Each row is a point. Any point is a mix of the corners, with weights that add up to 1. It lies inside the corners' shape when no weight is negative. Is each point inside? If not, which corners have a negative weight?
In the rows, zero is written as 128.

Corners:
(1): [148 137 123]
(2): [145 101 129]
(3): [183  81 180]
(4): [ 37 206 161]
Points:
[165  96 126] => outside (4)
[ 95 154 152] => inside
[123 129 171] => outside (1)
[145 134 127] => inside
[158 103 172] => inside
[162  96 158] => inside
[130 145 144] => outside (2)

Corners:
(1): [103  89 168 199 138 164]
(2): [115 110 125 158 157 212]
(3): [129 198 108 112 150 106]
(4): [218 106 112 196  62 143]
(5): [137 194 200  65 134 139]
(6): [146 100 136 128 157 143]
(7): [141 136  92 115  65 176]
Points:
[149 150 158 127 133 126] => outside (2, 7)
[165 125 118 145  94 154] => inside
[139 124 123 131 122 155] => inside
[146 114 140 150 110 166] => outside (3)

Corners:
(1): [154 166 155 105 144  96  77 177  95]
(2): [ 85 101  66 125 137 149 157 188 114]
(3): [163 126 183 120 102 165 159 140 146]
(4): [ 82 195 113  72  78  98  74 175  85]
(5): [ 95  93  90  64 153  71 142 115 117]
(6): [120  78 148 139  86  99  97 129  97]
(7): [161 208 141 209 189 164 101 123 144]
(8): [150  57 127  83 126  73 192 116 197]
(9): [114  87 182 174 157 192 159 108 211]
(10): [140 155  90  55 105  95  84 120 111]
Points:
[133 145 116 133 143 132 122 139 133] => inside
[134 108 151 124 113 130 133 134 137] => inside
[137 131 134  97 123 101 117 132 134] => outside (2)
[135 124 136 153 150 147 137 122 152] => outside (1, 4)

Corners:
(1): [ 65  87 113  97  89 144  89 133 105 120 180 127]
(2): [101 113 111 102 153 135 107 182 124 159 129 118]
(3): [111  77 146  88 102 167  98 161 197 160 116 141]
(4): [143 109 146 114 109 120 108 150 131 128 105  83]
(5): [192 128 135 197 201  87  63 152 168 160  91 125]
(6): [ 72 174 164 120 136  84  82 153 160 126 108  99]
(7): [124 133 139 126 163  45 143 132 200 112 134 166]
(8): [145 171 115 136 191 105 141 123 232  94 118  92]
(9): [115  62 138  87 102 199 155  96 128 225 172 157]
(10): [192  51  61  56   7 185 143 120 206 213 138 176]
(11): [163 102  93  99  94 213 156 103 144 162  94 170]
(12): [121  56  83  66 114 132 145  88 177 183 104 139]
(13): [113 134 141 182 157  91 113 196 147 126 109  82]
Points:
[107 116 128 118 139 125 117 135 142 145 134 121] => outside (3, 10)
[124 122 131 118 148 122 113 130 162 131 119 115] => outside (10, 13)
[133 113 124 126 129 116 112 151 164 137 109 116] => outside (9)
[135 111 126 112 129 134 128 129 170 161 115 132] => outside (1)
[115  98 120  96 108 158 124 138 149 156 129 122] => outside (5, 7)
[108 116 132 112 132  97 125 146 170 134 130 120] => outside (5, 11)
[113 100 127 109 105 134 108 126 157 166 134 145] => outside (2, 4, 8)

Corners:
(1): [ 64 131 117 158 165 148 131 150 127 176 127 152 109 136 146 102 132 161]
(2): [110 123 117 122 126 139 111 101  88 140 148 148 125 145 113  92 125 149]
(3): [137 131 135 119 139 153  99 101 116 103 116 128 126 108 152 105 141 153]
(4): [129 135 126  98 162 132 133 104 140 134 175 155 122 145 107 100  77 139]
(5): [ 98 121 125 123 106 160 117 118 133  95 118 141 132 153 132 156  92 158]
(6): [146 130 110 121 166 135 127  95 125 119 129 113 100 146 108 162 141 122]
(7): [124 152 113 106 157 122 133 104 138 178 118 113 120 145 106  90  92 133]
(8): [143 129 136 116 169 132 107  96 107 130 152  85 132 125 117 106 139 136]
(9): [146 162 115 107 140 126 180 110 121 122 125 105 125 105 103 164 111  99]
(10): [ 75 147 117 109 165 111 129 104 132 126 118 115 129 124 115  94 131 115]
(11): [140 182 122 121 178  95 116 174 108 133 131 128 151 122 118 123 143  51]
(12): [123 126 194 112  74 162 136  87 134  69 154 115  47 158 117 129 103 145]
(13): [121 123 144 139 183 135  94 107 108 249 122 145 144 106 181  90 131 136]
(14): [127 218 116 124 126 106 170  98 141 106 147  87 109 162 106 164 144  85]
(15): [112 119 118 138 148 145 129 113 114 113 111 137 119 144 140 103  81 149]
(16): [135 112 241 161 154 145 120 106 132 123 117 150 147 117 130  96 136 154]
(17): [159 154 103  92 157  67 114 108 114  98 132  56 127 139 124 179 157 137]
(18): [107 135 118 165 172 119 111 105 129 163 120 120 140  85 127 107 138 133]
(19): [ 95 111 111 123  97 112 127 118 137 105 114 116 131 153 138 102 140 146]
Points:
[116 135 140 138 156 131 125 112 127 142 126 127 127 124 126 114 128 137] => inside
[117 147 115 119 148 121 128 116 126 136 133 116 123 133 131 121 118 128] => outside (2, 6, 16)
[120 163 118 120 144 113 131 120 131 132 120 104 117 127 130 141 142 108] => outside (2, 4, 8, 15, 16)
[127 142 139 120 150 117 117 105 121 135 135 116 125 133 126 102 125 129] => outside (1, 5, 6, 9)
[122 147 138 122 155 126 128 109 121 144 134 120 120 126 124 106 122 130] => outside (5, 6, 19)
[126 136 122 117 132 133 124 113 118 122 142 119 114 143 132 130 126 132] => outside (7, 10, 16, 18)
[121 132 139 124 155 128 117 111 119 151 130 125 127 121 136 101 124 136] => outside (5, 6, 14)
[122 143 131 122 147 127 127 109 128 126 126 116 123 131 125 122 125 131] => outside (2)
[ 98 144 117 130 122 135 133 118 128 135 115 127 121 138 133 114 114 131] => outside (4, 6, 8, 16, 17)
